Each row is a point. Before rounding, the points of a table are all equally far from one centre. They may lie mostly on one side of it. Write the centre, to within rounding.

Points (9 x 3):
[[ 3.1  3.8  5.3]
 [ 1.9  3.0 -5.8]
 [-1.9 -6.7 -3.1]
 [ 7.9 -4.6  4.3]
 [ 4.1 -2.6  7.4]
 [-0.4  3.6 -4.5]
 [ 4.7 -1.9 -6.9]
 [-3.7 -1.8 -4.2]
 [ 6.8  4.3  1.9]]
Centre: [ 2.4 -1.5  0.2]

Points:
[[ -5.7 -11.3   1.7   3.6  -1.6   1.5  -4.8   1.2]
 [ -4.8   1.3   1.2  -8.8   0.0   4.7  -3.6  -0.9]
 [  1.7   2.7  -6.6   6.1   0.9   3.1   0.8   0.8]
 [ -0.5   2.7  -4.3   4.4   3.0   5.4   5.6  -2.1]
 [-10.9  -1.4  -3.0   2.7  -6.6   6.1  -2.5  -3.1]
 [ -4.5  -4.3   7.4   2.1   3.4   5.6  -5.8  -4.2]
 [  3.4  -4.7   3.1   9.1  -3.3   5.3  -3.9  -5.9]
 [ -3.0   5.5   1.6  -2.6   3.8   3.0  -2.9  -1.7]
 [  4.8   0.9   4.3   0.9  -1.1   9.2  -1.5  -8.3]
 [  5.6   3.9   2.5  -0.6   2.5   4.8   1.8  -2.3]
 [ -6.6   1.3  -0.9  -3.5  -9.2   5.4   2.2   0.9]
 [ -0.4   0.8  -3.5   4.2  -5.7  -1.3  -5.9   2.7]
 [ -2.1  -6.0  -4.9   0.7   0.0   5.7   6.7  -8.7]
 [ -0.3   2.0   1.4  -6.1  -0.7  -0.1  -6.4   0.1]]
Centre: [-1.2 -3.2 -0.4  0.5 -2.1  4.6 -0.9 -2.1]

Points, 16 rows:
[[ -3.1  -0.4  -2.4   7.2  -4.5   6.3  -4.5  -4.2   0.3  -1.4  -0.2   2.0]
 [ -6.6   5.0   4.1   4.6   2.9  -1.0  -8.4  -0.3   0.5  -2.9  -2.4   2.3]
 [-10.5   1.0  -2.7   5.6   0.8  -5.1  -4.4  -0.1  -1.8   1.3   5.3   3.0]
 [  1.0   0.9   5.1   6.9  -5.0   2.0  -1.6  -2.1   2.7  -3.5  -0.9   1.4]
 [ -8.9   4.8   3.1   3.4  -4.5  -2.7 -10.3  -1.8   2.4   0.6   0.1   4.0]
 [  1.3   2.1  10.6   4.4   3.1  -1.7  -7.3   1.5   2.5   6.2   4.5  -1.5]
 [ -5.0   1.5  -3.6   9.4   0.9   4.1  -6.6  -5.1   1.2   1.0   3.2  -0.9]
 [ -2.7   7.9   1.9   0.2   4.5  -0.1  -7.2  -7.0  -4.0  -1.8   4.6  -0.4]
 [ -1.3   0.7  -5.3   7.1   4.5  -0.9  -4.7   3.0  -0.9   0.0  -0.1   2.1]
 [  1.8   2.5   0.5   4.4  -4.4  -1.5  -6.9  -1.6  -6.6  -2.5   1.1   7.0]
 [ -6.1   8.8  -3.0   3.4  -3.1   3.8  -4.9  -5.7  -2.6   6.5   1.6   0.6]
 [ -4.7   2.4  -2.2  -0.4  -0.5   7.7 -13.5  -0.9  -1.0   1.8   1.3   0.5]
 [ -2.0   8.9  -3.9   3.7   4.9  -4.5  -7.2   1.6  -2.6   3.7   2.8   2.9]
 [ -5.9  -2.7   2.3   1.0   3.0   6.4  -4.1  -2.3  -1.4   8.9   3.5   5.1]
 [ -3.6   8.0  -0.1   5.7  -1.1  -2.9  -7.2  -3.9   1.5  -2.4   4.1   7.8]
 [ -3.6   5.2  10.3  -1.7  -8.3   2.2  -5.8  -0.7   2.5   1.8   1.7   0.7]]
Centre: [-2.0  3.0  1.8  1.6 -1.3  1.4 -4.7  1.0 -0.3  2.3  5.2  1.3]

Points:
[[  4.3   2.6  -3.9   0.1  -3.5   1.0  -3.8  -4.1   0.9   2.2  -7.0  -3.6
    2.9   6.4  -9.3   3.7   5.8   2.5  -0.2   4.2  -8.1  -7.4  -3.6  -2.3]
 [  5.1   4.4  -0.8  -7.3   0.6  -0.6   0.4  -8.3   5.6   5.6  -3.9  -0.1
    2.7  -2.3  -5.6  -0.9   1.5   2.4  -1.9  -4.7 -10.7  -3.3  -1.1   0.1]
 [ -1.3  -2.3   0.4  -8.3  -1.8  10.1   1.3  -4.0   4.9   3.0  -3.3   3.6
    0.6  -1.3  -9.3  -0.7   3.0  -0.6  -5.4  -0.6   2.1  -0.7   4.4   1.5]
 [  4.8  -4.2   0.5  -8.8  -1.0  -1.4  -7.5  -5.5   1.5  -1.5  -2.5   3.1
   -0.6   2.7 -15.2  -1.7   3.0   7.1  -6.1   1.2  -3.7  -0.1  -0.9  -0.6]
 [  6.8  -3.1   1.1   3.3  -1.7   2.3  -2.7  -7.0   6.2   6.6   2.3   0.8
   -1.4  -4.7  -6.7   3.4  -1.2  -0.8  -2.5   4.3  -3.5  -3.9  -4.8  -3.3]
 [  5.2  -5.6  -7.9  -5.8  -2.7   1.9   0.5  -7.9  -3.0   0.2  -3.9   4.4
    5.1  -3.7  -3.2   5.1   5.9   5.8  -4.9   6.0  -2.6  -3.2  -4.3  -0.9]
 [  3.5  -0.9  -8.5  -5.9  -0.2   7.4  -3.5  -8.8   3.7  -1.7   1.1   3.3
   -1.9   0.1  -6.9   3.2   1.4  -0.5  -1.6   5.9  -0.5  -0.3   1.6  -0.4]
 [  4.8   5.8  -0.3  -5.0   0.4   6.4  -8.8  -4.9   3.3   5.9  -0.6   2.4
   -3.4  -0.4  -6.3  -0.2   4.3   3.9  -5.8  -2.6   0.5  -4.9   1.4  -1.5]
 [  5.5  -0.2   0.1  -4.1  -0.5   5.1   0.1 -10.4   8.7   5.2  -6.0   3.0
   -5.7   4.3  -5.2  -1.5   0.4   4.6   4.2   1.0  -2.7  -4.0  -5.3  -0.3]
 [  4.7   1.5  -0.5  -1.1  -4.5   7.1  -5.3  -6.3   4.3  -0.3  -7.4   4.1
    0.4   3.5  -8.2   2.6   2.4   3.6  -0.9  -2.7   1.2  -4.6   3.1  -3.7]
 [  3.9  -4.4  -7.2  -6.6   5.5   3.1   1.7  -9.9  -1.8   1.4   2.0   1.3
   -4.6  -1.1  -4.0  -2.2   3.7   7.0  -1.0   5.6  -7.2  -4.2   2.6   3.7]
 [  0.7   4.9  -2.8  -4.8   1.6   3.6   0.8  -5.9   5.6   1.8   1.1   0.9
   -4.1   0.7  -6.1  -5.4   5.3   6.2  -1.5   1.2  -0.9  -8.8  -9.0   0.3]
 [ -4.6   0.7   1.1  -4.2   3.1  -0.7   1.1  -3.4  -0.2   1.2   0.1  -1.1
   -2.1   5.3  -9.6  -3.7   9.6   2.9  -9.6   8.3  -0.6   0.9  -4.2  -1.6]
 [  2.1   1.7  -6.0  -1.3   0.4   3.6  -7.1  -2.6   3.7   3.4  -1.5   5.3
   -2.6   1.9  -9.6   3.0   3.3   4.2  -0.1   5.2   0.7  -4.4   1.0  -8.6]
 [ -3.2   2.1   5.6   0.2   7.1   4.5  -2.6 -10.2  -0.1   0.5  -0.8   3.9
   -0.3   3.6  -5.0   3.2   4.6   6.8  -6.4   5.1  -2.8  -1.8  -0.4  -1.9]
 [  5.8  -7.5  -2.5  -1.4   0.4   5.7  -4.8  -8.5   4.1  -0.5  -2.5   6.0
    0.3  -1.0  -3.1  -2.3  -1.8   6.5  -3.9  -2.4  -2.1  -4.5  -3.3  -6.9]
 [ -2.2  -0.8  -2.1  -4.6  -2.0  -5.8  -4.5  -9.1   5.8   2.0  -0.2   4.7
    4.4  -0.8  -4.4  -5.2   2.4  -2.8  -4.9   2.2   2.3  -6.0  -4.1  -4.8]
 [  4.6   4.6  -1.2 -10.5   4.3  -1.0  -5.0 -10.1   6.4   2.7  -2.4  -3.4
    0.5   2.9  -6.0   2.4   2.6  -0.3   0.7  -0.7  -2.4  -3.5  -2.1   3.5]
 [ -0.1  -5.1  -5.2  -4.0   4.4  -0.6  -2.1  -7.4   3.7   7.6   2.2  -2.5
   -2.8   3.4 -10.3   3.3   6.8  -0.8  -0.7   2.8  -2.4  -4.4  -1.5   6.2]
 [  5.9  -3.3   1.1  -4.1  -2.9   1.6  -4.0  -6.9   8.6   0.2   0.0   5.7
    1.4   2.2  -8.8  -3.9   3.1   0.7  -4.4  -2.8   1.1   3.5  -1.0  -2.2]
 [  2.9  -7.5   1.6  -9.4   0.9  -1.0  -4.4   1.1   1.5   3.7   5.5   2.0
   -5.9  -0.8  -2.8  -8.9   7.0   4.5  -6.8   1.5  -3.2  -1.2  -2.7  -1.9]
 [  5.6   3.9  -4.3  -3.9   5.3   1.4  -9.1  -9.4   3.8  -1.2  -6.7   2.1
   -1.4   4.3  -6.1   4.3   2.1   4.1  -1.4   5.9  -5.3  -1.2   1.0  -0.7]
 [  4.8  -3.9  -3.4  -2.4  -3.3   3.0  -4.0  -2.8   5.0  -2.6  -3.1   7.7
    0.6   0.5 -10.1   0.0  -0.1   1.6  -6.0  -3.3  -2.7  -8.5  -6.6  -0.1]
 [  1.7   2.2   1.2  -2.3   1.1   4.4  -5.2   2.1   3.1   1.5   1.8   7.8
   -3.7  -0.6 -11.4  -0.5   3.6   1.1  -2.4   4.5  -4.6  -2.6  -3.0  -7.7]
 [  5.2   2.2  -2.7  -0.7  -5.6   5.9  -4.2  -4.7   0.5   0.4  -1.6   2.9
   -4.7   1.5  -7.6   0.0   2.8   7.8  -1.2   3.3  -1.9   2.3  -8.1  -1.4]
 [  1.8  -0.3   0.7   1.0   0.1  -0.1  -4.5 -10.8   0.1   1.7   1.5   6.2
    1.1   1.8  -2.6  -1.9   3.9   7.1  -9.3  -0.1  -2.3   0.2  -4.1  -6.1]
 [  8.7  -2.5  -2.7  -5.4  -1.1   3.4  -2.3  -3.6   8.7   6.2  -2.2   6.4
    0.7   0.8  -9.9   0.7   4.5  -1.2  -6.1   0.9  -5.9  -6.4  -5.0  -1.3]
 [  4.4  -3.0   2.0   1.1  -4.4   0.7   0.0  -9.7   8.0   1.7  -0.6   2.8
   -8.8   5.4  -5.4   2.4   4.2   3.3  -5.8  -1.3  -0.9  -0.6   0.7  -3.3]
 [  2.3  -5.7  -2.6   2.1  -4.0   0.7  -2.1  -6.3  -2.6   1.4  -1.3   5.6
    0.4  -3.7 -10.4   4.0   5.4   4.0  -1.8   0.7   5.1  -5.4   1.0  -3.7]
 [ -0.2  -2.3  -4.4  -2.6  -3.4   5.4  -1.6  -6.4   7.9   2.4  -3.9   5.6
   -1.6  -0.7  -8.2  -1.0   1.3   5.4   3.3   4.2  -2.8   3.6  -3.5  -4.0]
 [  5.5   4.8  -2.3  -3.8  -4.2   4.3  -0.2  -5.3   2.1   1.2  -5.0   4.0
   -3.4   6.2  -5.9  -1.4   4.9   3.7   0.1  -2.1   3.8  -1.0   2.0  -6.6]]
Centre: [ 1.9 -2.9  0.5 -3.7  1.0 -0.6 -1.1 -2.5  0.9  1.4 -4.3  1.0 -1.8  0.4
 -3.0 -0.6  3.4  1.6 -2.4  2.8 -2.3 -3.3 -1.0 -0.3]
